Each row is a point. Each copy is the shape, with its points in the same order, turned, moved and blurred by noise. Is it also mirrored, or only turned?

Shape (8 x 2):
[[ 3.4  0.1]
 [ 1.0 -4.5]
 [ 1.8 -2.2]
 [-0.6 -2.4]
 [-3.8  0.0]
 [ 0.3  6.4]
 [-5.6 -1.2]
 [-3.2  1.3]]
Copy 1 (8 x 2):
[[ 2.9 -0.6]
 [ 0.4 -4.5]
 [ 1.2 -2.2]
 [-1.4 -1.4]
 [-3.1  0.6]
 [ 0.6  6.1]
 [-5.4 -0.4]
 [-3.0  1.6]]
Copy 1 is: only turned
Copy 2, 8 rows:
[[ 0.9  3.9]
 [-3.5  1.0]
 [-1.2  1.9]
 [-1.4 -0.6]
 [ 1.0 -3.5]
 [ 7.4  0.8]
 [ 0.0 -5.4]
 [ 2.3 -2.8]]
Copy 2 is: mirrored

Shape, 9 rows:
[[-3.1  1.5 -1.1]
 [-1.5 -4.0 -1.4]
 [ 0.8 -4.5  1.6]
 [ 1.2  4.7  3.1]
 [ 1.9  4.8 -2.8]
 [-2.0  0.6  0.0]
 [-0.6 -3.3  1.9]
 [ 0.3 -2.9 -6.1]
 [ 3.6  3.6 -0.1]]
Copy 1, 9 rows:
[[-2.5 -3.1 -1.3]
 [ 1.3  0.1 -4.5]
 [ 3.1  2.3 -1.3]
 [-2.0 -1.5  6.0]
 [-6.6 -1.0  1.0]
 [-0.8 -2.3 -0.6]
 [ 3.5  0.6 -0.8]
 [-3.0  2.0 -6.2]
 [-4.7  1.2  2.7]]
Copy 1 is: only turned
Copy 2, 9 rows:
[[-0.4  2.7  1.0]
 [-2.0  0.1 -3.8]
 [-2.1 -3.3 -3.1]
 [ 1.7 -1.7  5.6]
 [ 5.6  1.4  2.2]
 [-0.6  0.9  0.7]
 [-2.5 -2.2 -1.8]
 [ 2.4  1.9 -5.9]
 [ 4.6 -2.0  2.5]]
Copy 2 is: only turned
Copy 3:
[[-0.7  0.0 -1.4]
 [ 5.4 -2.6 -1.2]
 [ 5.5 -1.5  1.9]
 [-2.7  0.3  4.3]
 [-4.8 -4.7  0.6]
 [ 0.3 -0.6  0.6]
 [ 4.9 -1.3  1.8]
 [ 3.0 -5.3 -4.3]
 [-3.3 -3.1  4.3]]
Copy 3 is: mirrored

Shape:
[[ 5.6 -1.4 -1.0 -4.0]
 [ 3.1 -2.0  1.3  2.3]
 [-0.3  0.0 -2.5  0.4]
 [ 0.9  4.0 -3.5 -2.2]
 [-4.6 -5.7 -1.3 -0.3]
 [-0.1  2.5  1.5  2.4]
 [ 1.6 -1.3  1.8  6.6]]
Copy 1 (7 x 4):
[[ 5.1  1.9 -0.4  4.4]
 [ 3.6  0.1  1.9 -1.7]
 [ 0.9  0.7 -2.7 -1.0]
 [-0.5  5.5 -2.7  0.7]
 [-0.2 -5.3 -4.1 -0.1]
 [-1.0  2.1  2.0 -2.9]
 [ 2.9 -0.6  2.8 -6.6]]
Copy 1 is: mirrored
Copy 2, 7 rows:
[[ 1.0  0.2  5.2 -4.6]
 [ 2.6 -0.8  0.7  0.6]
 [-2.4 -1.2 -0.6 -1.3]
 [-4.7  0.0  2.4 -1.5]
 [ 0.9 -1.3 -6.6 -4.0]
 [-1.3  2.3 -0.6  3.3]
 [ 3.0 -1.6 -1.6  4.8]]
Copy 2 is: mirrored
Copy 3 (7 x 4):
[[ 0.6  0.6  1.8 -6.6]
 [ 1.9 -0.5  4.7  0.4]
 [ 0.8 -2.7 -0.6  0.5]
 [-4.1 -3.3 -2.0 -1.2]
 [ 7.3  0.2 -3.1  2.1]
 [-1.8 -1.0  3.0  4.3]
 [ 2.2 -2.6  5.6  4.6]]
Copy 3 is: mirrored
Copy 4 (7 x 4):
[[ 4.7  2.1 -0.8  1.1]
 [ 1.8 -1.4  4.0 -0.7]
 [-0.4  0.9  0.4 -3.9]
 [-1.2  5.3 -0.3 -3.0]
 [-1.1 -5.7 -2.0 -5.6]
 [-2.9  0.7  4.1 -1.6]
 [ 0.3 -2.5  7.5 -2.5]]
Copy 4 is: mirrored

Shape, 11 rows:
[[-3.6 -1.6  0.7  3.5  1.5  1.4]
 [-2.4 -2.6 -2.5 -1.8 -1.8  7.5]
 [ 0.7  1.8 -1.1 -4.6 -3.0 -2.0]
 [-6.4  0.0  4.4  4.6  0.3  1.9]
 [-0.5 -6.0  3.1  3.8  0.5 -0.9]
 [ 0.7  6.4  1.0 -2.2 -1.3  6.6]
 [-2.5 -1.1 -0.3 -3.6  2.1 -3.8]
 [ 1.3 -0.6 -0.6 -0.1 -1.6  0.3]
 [ 3.4  0.6 -0.9  0.9  0.0  0.2]
 [ 2.7  0.7 -1.0 -4.0  3.4  1.4]
 [ 2.7 -1.3 -6.0  0.0  1.9  1.2]]
Copy 1 (11 x 6):
[[ 1.7 -1.9 -3.3 -2.2  2.5  0.1]
 [-4.6  3.1 -0.9 -1.0  6.8  0.0]
 [-4.2  2.4  2.0 -0.7 -4.1 -2.1]
 [ 0.5 -6.7 -3.5 -3.1  3.1  0.1]
 [ 5.1 -1.7  1.9 -3.8  2.4  1.6]
 [-7.7 -1.1 -1.6  4.5  0.4  1.7]
 [-0.8  2.2 -1.6 -5.6 -4.1  0.1]
 [-0.2  1.1  1.4  0.0  0.0 -0.6]
 [ 0.4  1.6  0.8  2.5 -1.4  0.8]
 [-2.7  4.2 -0.9  0.3 -2.4  4.1]
 [ 1.3  6.6 -1.9  1.7  0.3 -0.1]]
Copy 1 is: mirrored
Copy 2 (11 x 6):
[[-0.9 -3.4  1.0  3.8  0.6 -2.1]
 [-1.2 -5.1 -4.2  1.0 -5.8 -0.7]
 [ 1.9  3.1 -0.1 -3.4 -2.2 -2.1]
 [-1.9 -3.2  5.0  6.5 -2.6 -3.4]
 [ 1.4 -5.7  3.3  2.0  2.5 -4.5]
 [ 4.2  1.3 -0.6  1.3 -7.4  3.7]
 [ 0.8  2.5 -1.5  0.6  1.6 -5.3]
 [ 1.7 -2.1  0.7 -1.7 -0.5 -1.1]
 [ 3.4 -1.7  0.4 -1.0  0.8  1.4]
 [ 5.3  1.3 -4.4  0.3 -0.4  0.0]
 [ 0.6 -3.0 -4.8 -1.4  2.4  3.0]]
Copy 2 is: mirrored
Copy 3, 11 rows:
[[-1.4  0.9  4.2  0.6  2.0  3.4]
 [-2.3  1.3 -1.8 -1.5  4.8  9.7]
 [-3.9  4.1 -5.3 -1.1 -2.4  2.1]
 [-2.5  3.7  6.3  0.9  5.2  1.3]
 [ 0.8  0.4  2.6  6.3  1.4  2.8]
 [-2.0  2.4 -4.4 -6.8  5.7  1.4]
 [-6.3  0.5 -0.7  1.6 -3.2  1.9]
 [ 0.0  2.1 -2.3  0.2 -0.2  3.2]
 [ 1.5  0.4 -2.5 -1.0 -0.8  1.7]
 [-3.1 -3.0 -4.4 -1.8 -0.2  2.1]
 [ 0.9 -2.4 -2.0 -2.4 -3.0  6.2]]
Copy 3 is: mirrored
Copy 4 (11 x 6):
[[ 3.4 -2.6  2.3  0.9 -3.2  1.8]
 [ 0.5 -7.3  0.7 -3.3  0.7 -3.8]
 [-4.3  0.8 -2.0  0.8  1.0 -1.3]
 [ 1.8 -1.9  6.7 -0.8 -6.8  2.4]
 [ 6.5  0.7  2.9  3.4 -4.1 -2.8]
 [-2.9 -0.8  4.1 -5.8  3.8  0.2]
 [-2.6 -1.0  0.0  5.6 -0.5  1.2]
 [ 1.2  0.9  0.0 -1.0 -0.5 -2.6]
 [ 2.5  2.4 -0.1 -1.3  1.4 -0.4]
 [ 0.1 -1.1 -0.2  0.4  5.6  0.6]
 [ 3.7 -1.2 -4.6 -0.4  2.2  0.2]]
Copy 4 is: only turned

Shape:
[[ -3.4  -1.5  -2.4   5.7  -1.5  -0.4   1.8 -10.1]
 [ -4.1   0.8   0.2   0.5   0.4  -2.7   5.8  -6.0]
 [ -1.0   2.8   3.5   1.3   2.3   2.2  -2.1  -3.8]
 [ -0.6   0.7   3.0  -1.6  -0.1  -0.1   3.4  -1.3]
 [  4.3  -2.1  -0.4  -1.2  -0.9  -2.0  -2.5  -1.9]
 [ -3.3  -4.5  -0.1   5.0   2.9   0.4  -5.3  -1.3]
 [  2.6  -4.6   0.8   4.8   0.8   3.5  -2.3   2.5]
 [ -1.5  -0.7  -4.0  -2.6  -5.8  -3.4  -3.2   2.3]
 [ -1.0   0.3  -0.2  -4.0   4.5   3.0  -0.2  -0.6]
 [  3.7  -6.0  -0.4   0.5   0.9  -1.8  -2.9  -1.0]
 [  2.0   1.5   1.0   2.9  -1.1  -1.1   1.7   0.8]
 [  4.2  -2.4   1.5   0.6   3.0   1.9   1.2  -4.5]
 [  5.8   1.8  -1.4  -1.0   0.4  -2.2  -0.7   4.7]]
Copy 1 (13 x 8):
[[ 1.5  0.8  2.4 -8.9 -6.7  2.5 -1.7  2.4]
 [-3.5  0.4  2.3 -6.5 -0.6 -1.5 -2.7  3.8]
 [-2.5 -0.5 -1.8 -3.0  0.1  4.2 -1.2 -3.6]
 [-2.5  0.5  0.4 -1.9  2.2 -2.6 -0.4 -0.9]
 [ 4.7  3.1 -1.9  1.0  0.7  0.2 -1.4 -0.5]
 [ 5.5 -4.4 -2.0 -4.5  0.4  5.1  2.6  0.1]
 [ 4.9  0.3 -1.7 -1.3  0.5  1.7  7.2 -3.1]
 [ 4.6 -2.6  2.9  5.8 -0.7 -0.7 -1.2  3.2]
 [-2.3 -2.3 -6.3 -0.1  0.9 -0.6 -0.1 -0.1]
 [ 7.5  1.9 -3.0 -1.5  1.8 -0.1  0.9 -0.2]
 [-0.1  2.9  2.1 -0.1  1.6  1.1  3.0  0.0]
 [ 1.0  4.2 -4.6 -4.4 -0.4 -0.4  0.7 -2.1]
 [ 1.2  4.1 -1.3  5.8  3.9  0.8  2.7  1.3]]
Copy 1 is: mirrored
Copy 2:
[[-4.9  2.7 -0.5  8.9 -2.8  7.4  1.8 -1.7]
 [-2.7  1.7  1.1  2.5 -1.6  4.9  5.9 -5.0]
 [ 0.3  4.4 -2.6  3.9  1.2 -1.4  2.3  0.4]
 [-2.5  0.7 -0.1 -1.1  1.1  0.3  4.0 -1.8]
 [-1.1 -2.8 -4.9 -0.4 -0.2  2.3 -0.5  2.1]
 [ 2.8 -1.6 -0.4  8.5  1.7  1.6 -2.1  0.4]
 [ 0.2 -2.0  1.7  3.3  3.2  0.8 -3.4  5.9]
 [ 0.6 -2.3 -1.3 -3.2 -4.6  1.7 -5.3 -3.6]
 [ 4.1  3.5 -1.4 -0.7  3.7  2.4  1.4 -1.0]
 [-0.2 -4.8 -3.6  2.4  2.0  3.7 -1.3  2.9]
 [-1.4 -0.6  1.5 -0.2 -2.2  0.5  2.3  2.4]
 [-1.9  1.1 -3.1  1.6  3.5  4.4  3.5  3.6]
 [ 3.0 -2.5 -1.2 -5.2 -2.4  0.1  0.3  4.1]]
Copy 2 is: mirrored
